Rows are points. The points of each table are mixes of a few directions, plus a little noise. Count the directions of each table, and those that both share. Where both have some left over, give the other angles between the two spaces (their principal angles), to ten degrees, smallest first.
In the rows, 128 means zero.

First (6 x 3):
[[176 211 211]
 [118  78 121]
 [100 118  68]
 [122 132 117]
 [115 130  98]
 [135  98 154]]
Second, 7 rows:
[[107  17 111]
 [147 153 161]
 [126 154 116]
 [132  72 150]
 [118 191  91]
 [114 140  92]
 [152 167 170]]
Directions: first 2, second 2, shared 2

First:
[[121 147 187 150 139 115]
 [124 138 162 142 134 120]
 [136 107  62 103 116 143]
 [131 123 114 123 125 132]
 [123 140 166 142 136 119]
 [136 104  51  99 114 145]
 [116 158 224 164 146 107]
 [137 105  58 100 114 144]]
Second (9 x 6):
[[124 155 130 194 145 106]
 [125 148 130 177 141 111]
 [128 129 128 130 128 128]
 [126 139 129 156 136 118]
 [135  79 124   7  96 169]
 [123 157 130 200 147 104]
 [132  99 126  57 109 152]
 [130 111 127  86 117 142]
 [127 135 128 145 133 122]]
Directions: first 1, second 1, shared 0; angles 60

First:
[[162 138 144 161 163  83 102 145]
 [ 70 111 100  72  69 205 173 100]
 [208 152 166 205 209  22  66 167]
 [ 85 115 108  87  84 185 161 107]
 [135 130 131 134 135 119 123 131]
 [ 73 112 102  75  73 200 170 101]
 [173 142 149 171 174  68  93 150]
 [159 137 143 158 160  87 104 143]
 [101 120 115 102 100 164 149 115]
 [114 124 121 114 113 147 139 121]]
Second, 8 rows:
[[ 91 110 105 100 100 184 149 110]
 [125  58  67 200 217 210  58 123]
 [136 135 136 131 131 112 126 132]
 [145 117 122 162 167 125  98 135]
 [173 158 164 152 150  50 111 150]
 [ 99 101  98 121 124 187 130 113]
 [126 171 165  79  67  81 176 129]
 [129 174 168  79  67  75 176 131]]
Directions: first 1, second 2, shared 1

First (9 x 11):
[[124 170 142 143  96 156 139 140 176 125 134]
 [119 215 171 135 108 155 162 181 181  96 169]
 [125 176 147 159  67 173 139 127 204 143 117]
 [131 166 188 164  66 153 157 114 189 180 103]
 [124 116 119  70 235  68 133 184  25  56 193]
 [130  74  72 113 154 116  94 107  91 117 117]
 [130  67  70 101 178 100  94 115  65 106 128]
 [135  82 131 132 128 109 122  92 103 169  95]
 [134  85 112 135 119 123 111  90 117 160  95]]
Second, 10 rows:
[[ 64  17 140 155  58 161  75 114 189 152  67]
 [130 153 199  48 105 192 188 223  94  96 183]
 [156 172  84 136 159 110 127 109 119 116 141]
 [114 138 125  90 128 143  98  83 160 137 112]
 [ 82  75 216 116 102 130 137 156 136 149 114]
 [151 184  81 170 193  58 118  90 123 117 139]
 [149  98 159 151 121 107 162 136  83 167 115]
 [152 136  63 138 132 127  98  64 139 145 102]
 [161 180  75 160 178  82 127 103 114 115 143]
 [121 127 138 115 105 170 150 202 123  86 162]]
Directions: first 3, second 5, shared 2; angles 70

First, 9 rows:
[[173 188 131  81  93 107 110 118 157 172 140 138]
 [121 102 106 169 108  60 172 105 117 156 141  83]
 [ 76  56 127 188 166 138 172 111 110  87 122 149]
 [ 97  84 131 142 158 183  80 181  87  58  92  76]
 [162 209 166 127 146 201 104 124 153 120 195 164]
 [113 158  86 125 144  96 158 206  89 197 152  80]
 [164 193 132  78 108 113 137 109 168 185 148 191]
 [102  60 141 165 136 132 147  77 135  77 104 160]
 [143 103 132  80  94 120  72 123 136  99  58 111]]
Second (11 x 12):
[[114 150 149 162 171 160 200  82 160 144 192 249]
 [ 95 113 100 131 155 121 149 183  94 148 121 111]
 [135 167 123 138 134 109 178 114 143 182 179 166]
 [148 139 156 138 125 189  46 150 112  59 128  51]
 [152 144 123  77  95  94 120 111 154 160 101 155]
 [152  97 144 160  85 120  68 102 116  65 110  16]
 [131 102 139 140 116 129 112 103 132  95 112 114]
 [114 144 114 103 148 109 193 118 151 189 139 234]
 [188 165 152 119  70 110  84  77 159 121 143  86]
 [109 108 137 149 153 172 107 150 108  83 124 110]
 [ 71  77  72  91 155  94 150 218  79 164  59 117]]
Directions: first 5, second 5, shared 5
